Rows are points. The points of each table are mixes of a few directions, plus a little noise. Count the directions of each table, and those that both share. Where both have some left over, give the other angles between the two spaces (their principal angles), to ten degrees, smallest first.
In the rows, zero is written as 128.

First:
[[144  89 102]
 [143  91 154]
 [108 176 144]
 [ 92 217 150]
 [131 122 118]
 [151  72  99]]
Second, 6 rows:
[[136 110 107]
 [136 108 106]
 [ 93 213 223]
 [129 126 126]
 [140  98  94]
 [134 113 112]]
Directions: first 2, second 1, shared 1

First:
[[146 134 206 126 116 102]
 [144 187  81 140 136 114]
 [157 112  92 121 191 135]
 [ 47 105 131 153 156 149]
 [171 116 182 109 105 112]
 [104 113  75 120  63 158]]
Second, 9 rows:
[[ 92 119  60 147 137  99]
 [169 148 143 118 154 141]
 [125 133  86 136 150 114]
 [124 131  93 135 145 116]
 [173 157 104 124 181 130]
 [ 58  87 139 139  61 117]
 [ 89  88 238 115  29 155]
 [151 144 109 127 159 127]
 [171 144 177 111 136 153]]
Directions: first 4, second 2, shared 1; angles 40

First:
[[137 128  89 144 164  67 136 137 165 174 152]
 [132  77  92 153 149  71  87 130 175 149 148]
 [127  38  95 160 138  74  49 125 183 130 145]
 [113  86 175 117  75 200  79 112  94  56  98]
 [131 159 126 123 137 125 157 132 123 143 131]
 [121 150 167 107  97 189 141 122  85  91 105]
 [126 187 160 103 112 179 177 128  83 115 111]
 [136 199 121 116 151 119 197 139 116 165 134]]
Second (8 x 11):
[[127 131 133 125 124 136 130 127 122 123 125]
 [137  94  76 157 169  46 106 136 187 175 159]
 [137  94  76 157 168  47 106 136 186 175 159]
 [130 121 117 134 136 111 123 130 140 138 134]
 [117 169 191  93  79 227 155 119  57  71  91]
 [134 106  94 147 155  74 114 133 166 159 148]
 [124 145 153 114 108 168 139 124  99 105 113]
 [118 164 183  97  85 215 152 119  66  78  96]]
Directions: first 2, second 1, shared 1

First, 11 rows:
[[167 139 147 168 123 162 106 128 126 123 103 121 150 127]
 [143 140 135 112  67 102 224 148  77 187 157 179  62  90]
 [142 151 214 139 152 130 145  73 131 159  89  36 161  94]
 [169 141 172 170 125 159 106 114 130 125  84  93 160 115]
 [ 82 116 158  78 126  72 169 104 131 142 118  84 108  96]
 [198 146  99 197 113 198  90 163 114 119 135 190 143 157]
 [ 60  77 100  66  89  56 131 151 143  83 104 135  88 110]
 [ 99 124 107 112 171 126 105 116 149 117 150 117 144 154]
 [135 114  83 149 132 155  68 155 145  82 126 161 145 162]
 [ 62 129  76  62 180  92 169 118 130 161 221 152  99 158]
 [150 130 117 156 131 157  95 138 133 111 121 140 146 144]]
Second (8 x 14):
[[155 179 240 132 151 124 215  57 100 223 123  38 138  74]
 [123 116 102 128 122 130 108 145 134 106 129 150 126 141]
 [195 143 148 179  73 162 141 153  97 141 103 161 119 107]
 [116 152 186 109 164 112 174  76 124 179 135  62 138 105]
 [ 42  94  68  67 184  90  85 123 173  82 159 119 136 170]
 [130 116 100 134 114 134 106 152 131 103 126 158 124 140]
 [146 118 101 147 100 143 106 159 125 104 120 169 121 136]
 [117 106  79 127 117 131  90 160 140  86 130 168 124 151]]
Directions: first 4, second 2, shared 2

First:
[[101 131 133 126  98 111 127 115 118 140 138 122 121 139 113 116 156 112
  139 123]
 [ 61 136 140 122  53  86 125  95 103 158 154 114 111 155  90  97 200  87
  155 116]
 [ 96 132 134 125  92 108 126 112 116 142 140 121 120 141 110 113 162 108
  141 122]
 [125 129 129 128 124 126 128 126 127 130 129 127 127 130 126 126 132 126
  130 127]
 [236 114 109 137 249 196 133 182 169  80  87 150 155  84 189 178  12 194
   85 148]
 [198 119 116 134 206 172 131 163 154  97 101 143 146 100 168 161  53 171
  100 141]
 [ 58 137 140 122  50  84 125  93 102 159 155 113 110 156  89  96 203  85
  156 115]
 [167 123 121 131 171 152 130 147 143 111 113 136 138 112 150 146  87 152
  113 135]
 [ 85 133 135 124  80 101 126 107 112 147 144 119 117 145 104 108 174 101
  145 120]
 [112 130 131 127 111 118 127 120 122 135 134 125 124 134 119 121 145 118
  134 125]
 [169 123 121 131 173 154 130 148 143 110 112 136 138 112 151 147  84 153
  112 136]]
Second (8 x 20):
[[173 149  97  85 136  81  86 160 135 165 136 127 148  77 113 130 130  82
  118  62]
 [136 156 165 143 142 128 101 161 135  94 127 103 126 145  82  99 159 184
  116 112]
 [119 132 148 133  89 104  84  62 101  77  98 139  99 105 103 145  86 197
  141 137]
 [195 155 154 128 157 128 114 157 134 124 122 120 125 135 111  99 176 108
  159  93]
 [122 139 114 130 144 123 129 161 142 125 158 111 130 108  98 137 137 125
  127 115]
 [ 90  85 130 177 110 168 178  98 117 118 132 139 123 160 162 143 108 123
  146 188]
 [ 46 133 105  85 151 159 192 110 153 133 150 124 101 139 146 151 127 150
  105 185]
 [143  75 111 143  95 133 140 115 108 188 101 160 171 154 209 120 102  55
  112 132]]
Directions: first 1, second 6, shared 0; angles 90

First:
[[119 126 122 130 123 138 100 111 121 125 148 135 109 131 131 138 155 135
  130 126 133 142 109 144 118 121 141 127 120 117 140 159]
 [134 130 130 127 131 122 143 138 133 130 117 123 138 126 126 124 111 124
  127 129 125 118 138 119 135 132 119 130 131 135 121 110]
 [102 101 152 133 127 136 138 109 106 121 140 146 137 136 146  96 179 138
  137 123 137 175 129 125 105 115 154 105 157 108 148 160]
 [182 170 103 117 138  99 162 185 172 144  76  90 147 113  97 158   7 102
  112 139 106  36 159 105 181 158  66 163 100 175  79  29]
 [114 136 100 131 114 154  42  89 117 122 179 141  71 131 128 172 181 143
  128 125 138 147  72 175 109 114 154 137  90 107 152 200]
 [143 148 105 125 126 128 103 133 141 132 131 119 110 123 116 160 104 124
  122 131 124 100 115 140 140 134 115 146 100 137 119 121]
 [102  83 187 133 139 117 219 135 106 123 100 141 192 136 153  42 154 128
  142 123 132 178 179  81 111 122 143  87 204 119 135 109]
 [127 130 124 128 126 131 117 124 127 127 134 129 121 128 128 134 133 129
  128 128 129 129 121 134 126 127 131 130 123 126 131 136]]
Second, 11 rows:
[[103 107 127 122 116 116 103 134 151 128 116 142 149  80 136 132  96 134
  110 144 144 150 126 159  80 106 122 113 132 171 185 148]
 [ 84 133  91 116 136 126  96  78 144 128 146 144 132 144 133 141 149  89
  111 115 108 134 141 111 146  96 190 184 109 107 134 127]
 [148 126 144 139 135 135 145 142 120 131 127 138 125 119 133 120 130 139
  142 131 136 133 119 128 115 134  99 101 143 124 121 137]
 [118 148 103 129 153 141 128  82 120 131 156 145 113 173 132 132 176  92
  136 105 101 123 135  86 172 115 173 175 117  70  85 119]
 [113 129 116 136 157 141 124  90 132 137 151 180 126 124 149 126 161 100
  137 117 119 154 124 105 115  94 143 139 138  91 124 150]
 [169 124 162 149 141 141 163 157 112 135 125 149 122 109 138 111 131 152
  156 134 144 139 110 129  99 140  67  71 158 121 115 146]
 [185 148 153 142 135 142 176 156  92 127 129  98 103 172 115 116 147 148
  158 120 124  97 123 106 171 176  95 108 135  97  61 105]
 [ 89 116 110  98  82  96  83 141 155 114 100  75 150 112 106 146  73 137
   84 144 134 112 145 170 129 132 162 156  97 197 184 107]
 [198 140 170 137 108 129 178 197  94 120 103  60 110 157 100 115 108 179
  150 136 139  84 122 136 162 201  68  83 134 141  81  95]
 [113 125 119 139 158 141 125  93 133 139 150 189 129 113 153 124 158 103
  139 120 124 161 121 109 102  90 134 129 143  96 132 158]
 [ 89 114 113 102  89 100  86 137 156 117 103  88 151 105 112 144  77 135
   88 143 135 120 142 169 119 125 156 149 104 193 186 115]]
Directions: first 2, second 3, shared 0; angles 50, 70

First, 8 rows:
[[143 108 150  76 133 117 126 109  76 141 144 104 162 152 164 125 128 112
  157 144 148 130 145 144  99 182 111 156 159 160 118 103]
 [129 170 118 108 131 142 120 131 138 120 133 155 106 127 165 104 136 130
  147 140 142  99 135 126 110 128 135 117  90 151 151 137]
 [139 187 107 246 126 173  51 188 228  47 106 129  30 119  89   9 101 135
   37 134 151  98 148  83 141   7 178 122  94 100 119 205]
 [ 94 134 113 169 117 129 150 148 169 149 124 132 136 113  85 157 118 150
  109 117  78 144  94 126 173 113 121 125 122  96 148 133]
 [128 116 124  90 136 119 160 104 103 133 125 160 126 111 135 177 154 122
  160 110 137 136 127 135 117 134 129  87 112 123 127 116]
 [ 95 142 129  34 138 134 161 136  83 157 156 153 159 132 160 155 131 123
  169 148 123 159 126 161 112 205 105 135 132 138 154 119]
 [144  53 151 137 128 100 138 105  84 138 120  87 164 133  92 168 127 114
  117 109 129 165 132 132 134 137 119 138 189 109  80 102]
 [152 115 133 167 116 112 122 105 143 141 119 101 144 138 133 128 129 133
  131 123 116  94 119 117 135 118 123 142 127 148 127 107]]
Second:
[[133 130 126 125 129 121 131 121 133 125 122 133 131 122 131 124 124 124
  130 128 121 125 126 129 128 129 127 127 127 123 131 127]
 [171 148 115  98 128  69 157  66 172 103  80 172 154  86 152  90  98  92
  139 127  70 109 108 138 126 142 119 115 119  84 150 116]
 [ 92 111 139 152 128 175 104 179  92 149 167  93 107 162 109 158 151 158
  119 129 176 143 143 120 130 117 136 139 136 164 110 138]
 [ 51  92 152 180 128 230  78 236  50 172 212  51  82 202  86 194 179 192
  107 129 230 161 162 111 132 104 145 151 145 205  90 150]
 [180 153 112  93 128  58 161  54 180  99  71 181 158  78 156  84  94  85
  142 127  59 107 106 139 125 144 117 112 116  76 154 113]
 [177 152 113  94 127  61 161  57 179  99  73 178 158  80 155  85  95  87
  141 127  62 107 106 139 125 144 117 112 118  79 153 113]
 [ 95 112 138 150 128 172 106 175  94 147 164  95 108 160 110 156 151 155
  118 129 171 143 142 121 130 118 136 138 136 162 112 138]
 [112 120 133 138 128 148 118 150 112 137 144 113 119 143 119 141 138 140
  124 128 149 134 135 124 128 123 131 133 131 144 121 133]
 [139 133 125 121 128 115 135 113 138 122 117 138 135 118 133 119 121 120
  131 128 114 124 123 130 128 131 126 125 126 118 133 125]]
Directions: first 5, second 1, shared 0; angles 70

First (10 x 32):
[[158 132 107 123 139 157 123 135 143 112 134  93  76 141 138 105 154 136
  113 166 136 166 158 138 170 111 126 116 156 130 147 125]
 [101 123 146 131 132 117 148 105 120 171 117 149 182 137 104 156 111 127
  153  80 115  75  81 105  98 156 120 159 115 117 104 101]
 [197 192 106 133 140 176 132  89 182  96 112  89  92  55 168 128 107 142
  157 164 133 176 185 191 110 136 122 112  97 153 174  74]
 [124 142 100 123 124 174  99 180 135  39 162  81  80 138 141  74 191 123
   94 129 128 201 137 165 145  61 152  79 121  66 110 176]
 [ 90  97 147 131 105  73 118 151  91 140 132 173 168 139 123 131 118 110
  117 112 127 105 104 111 123 129 139 131 131 132 110 173]
 [149 143 111 127 121 143  93 163 137  54 144 108  72 113 165  89 148 126
   93 171 142 198 176 166 151  85 149  83 127 129 145 174]
 [103 106 138 134 119  90 128 131  98 167 121 158 186 151 127 125 128 111
  136 101 119 101  81 125 147 145 136 157 153 121 106 139]
 [105 126 159 123 151 132 127 107 132 137 119 154 126 153 111 166  93 151
  117 107 133  77 119  75  92 148 126 142 105 146 114 118]
 [148 134 131 132 147 129 137  94 135 172 105 132 144 140 140 137 111 134
  146 134 127 108 118 129 154 163 123 164 156 153 137  88]
 [105  87 136 124 100  88 176 125 107 193 133 142 153 114  63 169 120 119
  154 116 121  74 120  74  89 145  87 136 117 132 133 111]]
Second, 9 rows:
[[123 122 134 117 122 130 148 118 133 162 129 122 133 153 113 138 135 124
  138 127 118  95 103 103 141 130 117 163 150 125 126 108]
 [120 111 135 114 126 131 151 120 129 173 131 118 126 175 102 138 144 127
  134 127 119  86  97  85 153 129 113 169 164 121 122 107]
 [131 122 145 117 110 103 122 134 129 125 130 147 102 130 136 140 109 127
  111 167 137 115 151 103 133 120 128 135 136 167 150 149]
 [121 107  98 152 171 146  90 165 100  75 135 121 110 130 130  91 153 146
   89 109 146 202 161 157 134 123 144  46 114  95 106 169]
 [162 173 158 132  74  62  76 138 143  34 121 193  94   7 210 144  34 118
  105 213 159 171 236 178  66 113 158  78  57 235 197 198]
 [110  92 109 132 164 152 127 146 107 142 136 106 116 187  97 109 172 141
  107 103 129 138 109 105 164 128 123 113 158  86  98 131]
 [126 135 132 121 122 136 151 109 138 160 124 119 149 138 117 138 133 123
  153 114 114  98  95 120 129 135 118 165 138 117 123  96]
 [121 127 113 134 147 154 141 121 126 146 127 105 153 144 111 119 155 130
  145  87 116 129  94 138 132 136 122 133 132  84 103 100]
 [137 162 129 131 116 135 144 102 146 135 119 123 169  88 139 137 116 117
  170 105 112 119 105 164  97 138 126 150 103 118 129  92]]
Directions: first 6, second 3, shared 2; angles 40

First (10 x 32):
[[150 117 129 174 150 137 135 151 157 152 161 102 111 150 141 119 102 116
  127 127 117 129 116 160  92  85 115 122 108 116 133 119]
 [117 151  83 121 137 106 170  92 102 133 153 110  77  94 103  92  77 174
  100 194 132 131 152 134 141 124 167 161 161 121 145 159]
 [118 132 109 143 116 158 133 124 134 124 121 135 140 124 140 136 186 165
  132 114 112 126 127 120 119 120 141 139 134 124 129 133]
 [138 120 123 158 131 146 115 149 153 138 133 121 133 146 142 134 145 126
  133 107 111 124 117 143 106 104 117 123 116 121 126 123]
 [134 127 133  93 127  84  85 139 122 125 111 130 121 132 106 126  70  83
  122 130 134 120 131 136 158 155 109 115 135 134 118 132]
 [136 123 113 154 128 140 107 149 153 138 129 120 128 144 137 132 139 129
  130 110 106 120 119 146 112 107 118 126 123 119 125 129]
 [ 97 120 249  48 102 149 173  84  65  72  82 197 222 107 142 176 228  96
  170  94 203 158 129  27 161 213 126  99 101 171 120  78]
 [135 131 127 101 136  83 108 130 118 131 128 120 104 125 104 114  53  95
  116 151 138 124 135 141 151 144 119 123 137 131 125 136]
 [116 138  94 140 119 148 141 116 128 126 128 128 123 115 132 125 165 175
  123 133 112 125 133 125 124 118 151 149 144 121 133 143]
 [139 122 120 148 134 129 112 146 148 140 136 116 121 142 132 126 116 119
  127 120 115 123 121 148 115 109 117 124 122 121 126 127]]
Second:
[[117  94 170 173 133 110 164  99 122 131 142 121 132 111 161 126  97 134
   94 173 155 148 132  94 101 121 167 108 127 176 100  76]
 [138 175 101  61 144 160 170 153  92 120 123 135 115 123  98 120 165 125
  179 108 126 121 113 158 148 156  91 155 122  72 179 197]
 [107 119 139 135 128 128 149  99 139 100 123 150 135 156 205 154 132 107
  155 143 142 127 112 158 131 144 151 115 108 159  95 120]
 [165 160 133  90 162 138 151 165 124 171 149 137 126 103  44 100 133 109
   97  97 142 118  87 113 103 104 111 128 121  60 156 148]
 [118 106 186 160 126 134 174 116 116 143 135 105 131 135 141 142 108 121
  136 147 125 167 142 103 151 121 143 150 121 152 130  98]
 [125 113 154 147 125 122 119  99 152 119 147 136 139 153 160 139 118 113
  130 129 145 131 135 132 122 112 139 113 107 149 109  95]
 [117 115  88 145  97 113  47 127 156 111 104 126 131 147 148 140 131 141
  128 115  97 111 151 144 142 130 124 124 145 149 107 127]
 [132 148  84 102 135 129 115 167 133 139  94 148 124 120 119 132 148 115
  117 106 105 101  77 153 128 145 129 128 142  99 112 170]
 [127 121 145 136 124 127 129 102 131 115 148 126 132 139 141 127 122 130
  139 136 146 135 153 125 125 119 126 122 115 142 133 108]
 [149 165  91  77 152 135 150 152  98 131 136 138 114  87  73  92 147 144
  118 123 146 108 109 128  99 139 105 122 136  80 164 171]
 [115  90 115 182  81 110  41 128 144 130 107  85 130 134 118 134 107 166
  114 130  79 141 196 100 159 115 121 145 163 169 125  99]]
Directions: first 4, second 6, shared 1; angles 40, 70, 90
